Every row gives one point. Examples show where two turns around zero, p and q, send a point. Where does a point land after both, in the order given? Backwards means that the second turn is done in reverse. Each puzzle has new turns, and all numbers are rounded.
In the rows, zero is written as 128.

Turn p:
[ 92  97 143] -> [119  82 110]
[135  95 101] -> [145 132  89]
[164 201 165] -> [126 162 211]
[ 84 132 106] -> [ 85 121 105]
[151 123 128] -> [149 138 130]
[143 120 126] -> [144 133 125]
Turn q:
[134 127 148] -> [123 129 148]
[186 115 112] -> [181 100 144]
[ 77 169 126] -> [ 97 178  99]
[ 81 129 149] -> [ 79 143 122]
[182 105 131] -> [166  95 159]
[109 123 102] -> [123 123  96]
Where do these land?
q, then p backwards: [ 70 142 127] -> [ 99 145  79]
p, then q: [157 134  77] -> [161 172 108]
p, then q backwards: [121  88 122] -> [128 113  90]
p, then q: [172 150 152] -> [138 148 178]
p, then q backwards: [120 126 163] -> [147 101 141]

Turn p:
[167  69 130 123] -> [183 158 160 114]
[131  97 119 158] -> [147 126 162 149]
[ 91 142 124 117] -> [121 100 100 137]
[107 169 104 138] -> [ 91 121 106 158]
[172  86 106 134] -> [166 171 156 138]
[ 98 168 120 113] -> [ 99 111  88 136]
[130 165 193 112] -> [ 90 110 123  64]
Turn q:
[108 120 139 112] -> [114 134 107 115]
[110 102 168 130] -> [ 94 155 105 141]
[143 145 101 125] -> [150 110 147 118]
[120 109  90 129] -> [124  85 123 128]
[146 148  52 177] -> [184  64 152 160]
[110 173 178 115] -> [149 189 107 109]
[159 100 169 108] -> [ 82 160 154 124]
Where do these land?
p, then q backwards: [141 117 189 183] -> [196 114 100  91]
q, then p backwards: [ 89 138 104 101] -> [107 130 153  85]
q, then p backwards: [133 132  93 178] -> [ 87  94 103 147]
p, then q: [161 159 100  98] -> [183 113 118 109]
p, then q backwards: [144 120 172 102] -> [125 151 118  80]
q, then p backwards: [140 105 104 137] -> [103 130 135 153]
q, then p: [ 88 125 135  97] -> [142 138  86 151]

Turn p:
[123 126  94 119 148  89 137 155] -> [112 125 103 123 119  81 109 108]
[105 106 145 117 142  92 126 131] -> [118 131 142  91 102 108 116 128]
[ 78 145 106 119 122 113 105 142] -> [ 80 133 117 118 108 123 151  99]
[ 88  99 112 125 140 131 115 158] -> [ 86 109 129 127  96 130 106 113]
[ 92 113 117 130  86 107 134 166] -> [ 99 142  83 112  87 141 119 127]
[149 135 133 117 116 182 164  88] -> [171  92 125 131 166 170 143 136]
[123 143 144 104 139  93 107 161] -> [ 90 146 129 110 127  90 131 149]
[196 139 154 170 142 152 117 109] -> [177 150 164 179 155 130 125 157]
[139 137 134 120  94 225 169 106] -> [157  75 110 151 164 207 150 151]
[165 117 123 129 140  80  85 106] -> [136 182 158 119 149  97 103 108]
[150 149 146 160 138 142 148  87] -> [183 125 148 146 135 131 155 133]
Turn q:
[126 150 175 109 172 158 119 161] -> [ 90 163  74 112 105 126 142 107]
[108 144 136  88 165 137  81 159] -> [112 145  60 105 122 112  98 135]
[123  67 109 178 124  95 173 111] -> [169 122 190 119 173 165 138  97]
[139 148 127 102 157 144 146 147] -> [108 114 103 100 102 130 142 120]
[133 129 163 121 150  90 150 122] -> [119 146 151 105 116 110 121  86]
[127 133 145 107 105 172 112 101] -> [ 81 134 127 153 131 126 131 165]
[115 154 112 148  76 142 107 136] -> [148 114 115 182 133 110 139 155]
[160  69 108 150 100  80 165 125] -> [179 125 201  98 153 132 147 129]
[100 150 112 110 133 130 125 127] -> [118 101 105 134 131 118 111 123]
[149 137  93 167  99 134 103  93] -> [156 117 154 174 113 153 112 164]
Where do these land?
q, then p: [111 145 139 130 146  73 123 169] -> [153 165 129 107 172 108 126  96]
p, then q backwards: [107 154 148 146 149 128 134 102] -> [156 133 128 141 103 121 163 141]
q, then p: [107 146  77 131  79 144 131 102] -> [133 131 145 153  80 129  71 141]
q, then p: [121 113 135  74 155  95 132 129] -> [ 92 135 144  78 150 113 129 113]
q, then p: [107 138 101 131 126 158 102 145] -> [119 119 113 165 124 124 100 104]
p, then q: [162 158 144 155 153 134 132  95] -> [138 156 154 115  88 138 153 100]
p, then q: [107 143 135 150 137 127 156 144] -> [154 117 152 127 145 120 151 135]
p, then q: [169  41 143 110 148  85 122 141] -> [137 181  89 126 107  77  75 172]
p, then q backwards: [157 148 110 150 111 166 155 128] -> [101 135 101 169 111 151 113 145]
p, then q: [141  88 146 155 155 164  90 121] -> [115 195 115 165 129 131 141 127]
p, then q backwards: [118 134 130  76  47 134 131 134] -> [121  84 125 109 181 186 116 158]

Turn p:
[132 140 130 101 140 120 109 141 136] -> [149 121 136 131 131 103 123 106 128]
[107 142 131 109 138 164 167 154 106] -> [132 128 180 130 164 158 118 131 134]
[132 136 101 157 120 118 140 125 121] -> [102 133 109 123 141 141 141 127 107]
[137  90 106 147 130 113  43 140 107] -> [147 184  64 149 111 113 114  90 138]
[154 139 179 106 174 175 152 141 119] -> [148 114 192 154 129 139 161 126 178]
[120 130 113 143 135  96  88 128 148] -> [148 129  83 112 122 111 132 108 114]
[154 149 127 107 116 130  94 139 129] -> [135 130 137 150 109 105 124  93 113]
[107 129 116 139 108 158 141 143 152] -> [129 106 128 127 128 171 105 127 115]
[127 114  99 120 118 124 161 118 148] -> [ 97  99 119 120 144 129 108 141 128]
[116 126 134 141 117 102 144  31 106] -> [ 75 153 125  64  92 106 144 170 135]
[122 110 172 138 113 108 169 148 137] -> [147 111 133 147 135 133 136 191 119]
Turn q:
[110 141 160 149 112 150 135 130 166] -> [112 105 100 159 121 102 145 106 139]
[151 127  94 153 146 142 117 121  89] -> [141 150 123  84  99 146 106 133 143]
[125  92 138 125  70  78 153 132 155] -> [141 147 120 180 143 107 166 175  95]
[ 84 148 130 105 127 119 161 118 162] -> [126  73 153 148 138 107 153 136 127]
[149  94 104 145 177 138  94 111 108] -> [151 162 120  66 139 146 128 110 148]
[148 150  92 140 157 113  78 135 106] -> [171 143 132  93 123 139  78 107 122]
[142 136 111 129 135 147  92  90  88] -> [137 162 154 103 113 133  99 116 168]
[120 120 160 128 113  80 170 146 121] -> [121 112 109 163 155 141 132 181 112]
[144 117  87 112 145 147  96 142 100] -> [128 157 150  78 117 136 107 112 110]
[150 146 153 108 124 135 158 128 160] -> [115 107 132 166 122 155 153 111 122]
[105 134 146 135 104 151 163 146 150] -> [ 93  99 111 151 111 108 149 133 120]
[107 131 159 106 126 136 119 138 131] -> [ 99 120 134 142 154 116 121 115 127]
Where do these land?
p, then q: [106 155 132 110 135 100 122 156 132] -> [137 146 132 122 145 175 115 135 135]
q, then p: [149  97 115 143 102 103 124 111  98] -> [140 112 150 150 140 132 147  97  89]
p, then q: [137 172 143 101 148  98 100 106 140] -> [144 142 151 166 152 155 140 170 129]
q, then p: [151 110  88 108 127 129 163 140 115] -> [132 143 178 156 135 143 110 141 118]
q, then p backwards: [127 123  85 129 139 130 175 112 156] -> [131 162 174 152 141 125 139 112 157]
p, then q: [123 165 163 143 141 151 140 140 132] -> [ 87 135 114 145 118 158 149 132 141]
q, then p backwards: [128 111 155 104  94 163 107 105 111] -> [160 119 116 111 132 143 127 108  73]
q, then p: [101 171 135 127 144 170 105 152  75] -> [171 147 105  97  90 104  76 113 133]
p, then q: [122 106 116 148 104 155 111 160 143] -> [131 154 120 103  90 112 121 105 145]
p, then q backwards: [137 130  82 147 118 135 149 147 124] -> [138 123 169 107 143 129 132 160 130]
p, then q: [159  98 160 110 143 105  96  86 158] -> [170 141 128 167 124 107 156 154  80]
q, then p: [ 98  97 161 167 141  97 144 120 152] -> [111  97  95 134 188 126 138 117 145]

Turn p:
[157 174 186 131 187 113 121 129 138 133 112] -> [149 103 162 167 117 167 146 159  71 122 151]
[136 121 129 111 152 156 141 132 117 150 134] -> [127 111 115 118  87 130 120 130 113 127 121]
[154 126 114 106 132 107 134 140 161 128 137] -> [136 164 146 108 118 152 130 125 119 147 129]
[112 114 196 121  78 106 112 106  86 134 144] -> [ 67 111  97 162 174 141 149 148 125 125  88]
[109 190  98 121 144 144 104 156 101 187  67] -> [178 111 108 183 107 149  44 124 134 106 142]
[113 146 126 166 132  84 181 160  60 155 121] -> [ 78 128 101 182 100 138 119 137 165 119 195]
[185 102 102 143 129 166 116  62 129 143 152] -> [125 145 151 114  95  54 125 158 106 142  80]
[130  65 105 167  78 151 124 126 124 104 127] -> [107 150 123  89 146  77 141 130 174  89 106]
[115 129 110 150 125 122  92 156 170 157 197] -> [ 97 124 164  72 157 133  71 133 118 152 143]
[ 89 117 101  92 139 121 131 110 144  56 131] -> [170 130 101  99 159 115 174  89 135 165 140]
[ 95 171 157 160  52 152 121 131 117 136 129] -> [ 86 102 143 170 175 120  99  85 144  93 104]
[150 119 125 142 150 108 112 134 164 128 163] -> [122 142 164  93 135 132 126 152 108 147 144]
[118 101 129 129 135 128 149 117 188 117  90] -> [167 125 163 107 121 145 162 126 168 128 112]
[128 115 115  53 157 133 155 132  92  64  88] -> [181 146  52 130 103 138 188  95 113 130 135]
Turn q:
[157  88 141  75 128 124  99 128 175  90 154] -> [ 86 129 126  62 145 104 131 119 134  70 136]
[ 73 109 128 130 145 119 136 127 143 166  94] -> [ 92 124 110 171 131 123 134 133  81 153 141]
[136 135 124 143 155 136  96 152  95 164 116] -> [148 126 147 180 142 117 144 107 125 118 101]
[183 116  59 106 138 150 168 108 154  71 157] -> [159 116 145  50 126 118 165 119 162 124 202]
[ 91 173 134 139  96 159 123 163 117 168 105] -> [140 113 165 183 110 138 100 172 101 134 109]
[131 151 152 124 135 100 160 159 121 151 122] -> [119 150 124 150 116 148 161 162 136 135 103]
[142 107 167 120 167 153 123 103 154  56 154] -> [123  86  86  55 107 117 137  97 131 100 114]
[114 113 123 127 152  95  97 120 172  64 190] -> [134 128  54  79 140  83 116 132 143  81 148]
[114 171 130 134 113 106 116 103 103 158  68] -> [147 175 148 157 122 142 110 123  81 166 103]
[124 120 137 176  91 121 130 153 102 149  82] -> [117 132 155 167 131 115 106 136 142 185  94]
[ 87 136 133 127  98 125 137 134  48 168 107] -> [121 153 149 205  92 161  96 114 135 149 122]
[183 118 109 134 118 148 152  85 153 131 188] -> [151 104 128  76 176 172 135 124 163 120 163]
Where do these land?
q, then p: [ 91 161  96 139 121  42 162 118 139 138 120] -> [109 145 146 148 106 129  45  98 108 132 179]
p, then q: [102 127 159  85 122 132 156 124 137 137 113] -> [115  93 156 120 134 139 125 113 112 164 151]
p, then q backwards: [ 92 140 183 100 156 157  82 127 141 149 128] -> [122 152 167 161 135 188 123 103 162 155 142]
p, then q: [111 138 103 104 129 162 143 118 148  79 140] -> [125 164 125 103 143 174 141  96 122 140 146]
q, then p: [120  92  94 156 112 145  61 111 124 157 119] -> [137 104 134 134 151 107 140 206 104 154 148]
p, then q: [147 144  95 117 126 155 157 144 117 149 195] -> [123 169 123 156 128 154  61 116 108 109 142]
p, then q: [160 149 142  99 111  97 130 206 137 139 169] -> [172  93 135 151  79 155  86 110 100  84 136]
p, then q backwards: [144 153  97  84 116 124 133 122 132 154 110] -> [112 154 140 144 116 109 121 105  80 125 112]
p, then q: [127  69 157 117 130 150 148 109 145  55 130] -> [ 96 151 129  99  83 164 182 137 131 159 169]
p, then q: [198 126 148  89 120 141  85 105 130 107 111] -> [164 159 167 142  76 125 154 114 140 164  94]
p, then q: [120 155 191 178 136  44 100  98  89 144 114] -> [138  54  82 193 132  87 162 158 167 141 103]
q, then p: [128 108 109 200 167 160 145 106 138 145 112] -> [109 131 129 110  67 113 123 191 155 148 117]
q, then p: [134 150 112 194 101 126 153 124 116 143 106] -> [120 128 159 127  94 151  83 172 123 106 115]
p, then q: [117  81 105 130 145 158 136 181  99  96 127] -> [133 157 130  86 109 120 124 135 144  94 194]
